Each row is a point. Each copy is the shape, with its points in the same order, stretched, turned, moved and blurred by noise. Some copies are also mirrored. Which?

Shape, 8 rows:
[[-0.11  0.03 -0.22]
 [-0.10 -0.32  0.09]
 [ 0.10 -0.35  0.09]
 [-0.44  0.17 -0.48]
 [-0.25 -0.23 -0.38]
 [ 0.12 -0.28  0.43]
 [-0.03  0.03 -0.55]
 [ 0.15 -0.36  0.40]]
Copy 1, 8 rows:
[[-0.02  0.14 -0.05]
 [-0.05 -0.31  0.00]
 [ 0.17 -0.31 -0.08]
 [-0.31  0.35 -0.25]
 [-0.19  0.02 -0.37]
 [ 0.15 -0.40  0.26]
 [ 0.09  0.32 -0.40]
 [ 0.21 -0.43  0.34]]
Copy 1 is: only turned
Copy 2 (8 x 3):
[[-0.21 -0.20 -0.17]
 [ 0.25 -0.36  0.01]
 [ 0.42 -0.25 -0.08]
 [-0.64 -0.42 -0.20]
 [-0.11 -0.44 -0.31]
 [ 0.55 -0.18  0.21]
 [-0.20 -0.21 -0.46]
 [ 0.53 -0.15  0.20]]
Copy 2 is: only turned
Copy 3 (8 x 3):
[[-0.30  0.15 -0.29]
 [-0.14  0.21  0.11]
 [ 0.03  0.23  0.08]
 [-0.68  0.29 -0.53]
 [-0.31  0.51 -0.24]
 [ 0.05 -0.01  0.37]
 [-0.21  0.34 -0.57]
 [ 0.13  0.04  0.34]]
Copy 3 is: mirrored

Shape:
[[ 0.40  0.14 -0.03 -0.18  0.18 -0.23]
 [ 0.04 -0.20  0.35 -0.07  0.18  0.24]
 [-0.10 -0.25 -0.31 -0.14  0.26 -0.11]
 [ 0.23  0.52 -0.33  0.37 -0.26  0.24]
 [-0.20 -0.26 -0.05 -0.19  0.18  0.11]
 [-0.67 -0.09  0.03 -0.27 -0.31 -0.21]
 [-0.16 -0.10 -0.10  0.34 -0.57  0.18]
 [-0.04  0.20 -0.09  0.18 -0.66  0.52]
 [ 0.25  0.59 -0.37  0.51 -0.25  0.58]
 [ 0.00 -0.19  0.07 -0.36 -0.30  0.36]
 [-0.32 -0.24  0.02 -0.12 -0.11 -0.15]
 [ 0.21  0.08  0.20 -0.11  0.31  0.50]]
Copy 1:
[[ 0.37  0.12 -0.16  0.09  0.16  0.36]
 [ 0.00 -0.41 -0.33  0.11  0.39  0.19]
 [ 0.24  0.01 -0.06 -0.51  0.12  0.22]
 [-0.03 -0.23  0.58  0.27 -0.52  0.22]
 [ 0.09 -0.28 -0.20 -0.37  0.16  0.02]
 [-0.22  0.13 -0.28 -0.28 -0.20 -0.48]
 [-0.07 -0.48  0.35  0.09 -0.22 -0.47]
 [-0.13 -0.73  0.24  0.33 -0.51 -0.38]
 [-0.12 -0.49  0.73  0.34 -0.65  0.28]
 [ 0.20 -0.58 -0.48 -0.03 -0.08 -0.17]
 [ 0.08 -0.05 -0.22 -0.28  0.08 -0.25]
 [-0.03 -0.56 -0.26  0.07  0.15  0.47]]
Copy 1 is: mirrored
Copy 2, 12 rows:
[[ 0.25 -0.05  0.06 -0.06 -0.40 -0.01]
 [-0.20  0.04  0.30 -0.04 -0.10  0.36]
 [ 0.12 -0.06  0.17 -0.09  0.21 -0.14]
 [-0.13  0.02 -0.73 -0.02 -0.34  0.02]
 [-0.07  0.10  0.25 -0.10  0.20  0.07]
 [ 0.06  0.66  0.10  0.20  0.40  0.00]
 [-0.01  0.22 -0.43  0.23  0.22  0.36]
 [-0.13  0.37 -0.62 -0.05 -0.06  0.46]
 [-0.37 -0.03 -0.88 -0.14 -0.39  0.11]
 [ 0.06  0.33 -0.01 -0.25  0.02  0.47]
 [ 0.09  0.29  0.14  0.15  0.27  0.09]
 [-0.33 -0.03  0.14 -0.30 -0.37  0.27]]
Copy 2 is: mirrored
